Each row of a before or after table is a point. The points were changed in one or more steps. Then noise was added and the rows were shuffled. The steps act on columns, c1 being the first. What was done? A step turns or swaps two columns, mirrors them in a line or flattens them onto one, adds a multiple of one to another, or multiplies or shifts one. Angles are multiples of 10 degrees, from the lower column toward the higher: turns from -170 to 170, lines from 10 to 170 but not 90. Use the fewest steps. Two steps may share a column if one is a turn and the other turns, adds or multiplies; they go together, in the order done. Otherwise the lowest column goes first.
In the rows, zero is written as 128.

Before (8 x 2):
[[190  77]
 [157 169]
 [110 178]
 [133 171]
 [101 110]
 [ 67 175]
 [108 167]
 [109 159]]
After, 8 rows:
[[172 107]
 [169 130]
 [163 196]
 [105 149]
 [176 156]
 [ 89  58]
 [153 151]
 [162 154]]
Steps: turn c1 and c2 by -80 degrees

Before, 14 rows:
[[104  62 205  64]
 [152  96 178 117]
 [141  57 113 160]
 [161 120 214 149]
 [ 91  93  98  85]
 [102 139 131 142]
 [123 104 123 156]
 [139 133 134 159]
 [127  75 138 158]
 [180 101 164  62]
 [132 111 144  62]
 [117 167 201 159]
 [135 157 177 153]
 [119  54 189 100]]
After:
[[129 107 118  61]
 [120 106 139 156]
 [134 141  72 152]
 [128  74 137 156]
 [140 131 120 158]
 [118 136  45 158]
 [137  69 167 160]
 [106  36  78  60]
 [156  91  48 146]
 [117  40  97 103]
 [103 138 118 145]
 [150  80  93 120]
 [180  90 102  62]
 [ 92 106 166  86]]
Steps: mirror c2 and c3 in the line at 170 degrees

Before:
[[163 197 126 142  91 185  94 135]
 [ 53 101 122 101 142 224 101 132]
 [132 124 114 219  88 115 120 121]
 [ 65 107  95  62 169 151 134 127]
 [150 105 165 196 142  86 117 179]
 [178 179 161 177  92 144 130  72]
 [115 127 125 192 138 108 118 129]
 [138 102 143 174  51  98 132 165]
 [124 189 145 180 101 179 181 129]
 [ 75  51 132  75 140 167 109 145]
 [ 62 140  65  87 186 145 111 137]
 [117  79  68 103 173 182 138 142]]
After:
[[116 104  55 107 172 180 125 140]
 [137  97 132 176  50  97 135 165]
 [117 130 126 191 139 110 140 129]
 [130 130 113 216  88 113 142 121]
 [ 55 104 113  98 138 224 123 133]
 [179 165 175 175  93 145 137  72]
 [ 74  54 104  72 140 166 117 145]
 [161 194 150 134  92 186 131 134]
 [124 179 164 187  99 178 139 130]
 [ 63 161  73  85 191 145 123 137]
 [ 65 121  91  64 169 153 116 126]
 [152  95 155 191 140  88 140 177]]
Steps: turn c2 and c3 by 20 degrees; flatten c4 and c7 onto the line at 10 degrees

Before, 14 rows:
[[124 142 119 165 136  61 171 110  67]
 [154 102  90 132 147 163 138 185 175]
 [115 118 135 147 140 113 146 148 173]
 [188 110 144 119 112 132 133 131 151]
 [234 128  17 134 152 145  62 100 116]
 [106 104 129 116  78  80 176 158  40]
 [126 131  84 134  61 134 109 132 178]
 [121  47 112 153 111 130 145 114 184]
 [206 133  62  97 147 176  15  89  93]
 [181 124  39 144 138 183  71 112  90]
 [100 118  82  94 141  42 160 134  60]
 [ 83 145 104 119 119 108 177  83  65]
 [152 103 125 180 121 132  91 145 155]
 [155 109 105 141  96 140 161 129 159]]
After, 14 rows:
[[151 104 125 180 141 132  91 144 105]
 [107 102 130 116 145  79 177 157 228]
 [154 102  90 133 127 162 138 184  76]
 [205 133  62  97  99 176  15  89 155]
 [ 82 147 105 118 115 106 177  82 191]
 [234 128  16 135 100 145  62 100 131]
 [123 143 118 166  99  62 172 109 182]
 [ 99 116  82  94  92  42 160 135 187]
 [180 124  39 145 105 183  71 111 161]
 [188 110 144 120 151 132 134 132 112]
 [115 118 134 146 130 114 148 149  81]
 [155 109 106 141 171 141 161 130 109]
 [125 131  83 134 209 134 109 132 105]
 [121  47 112 154 162 131 145 114  81]]
Steps: turn c5 and c9 by -160 degrees
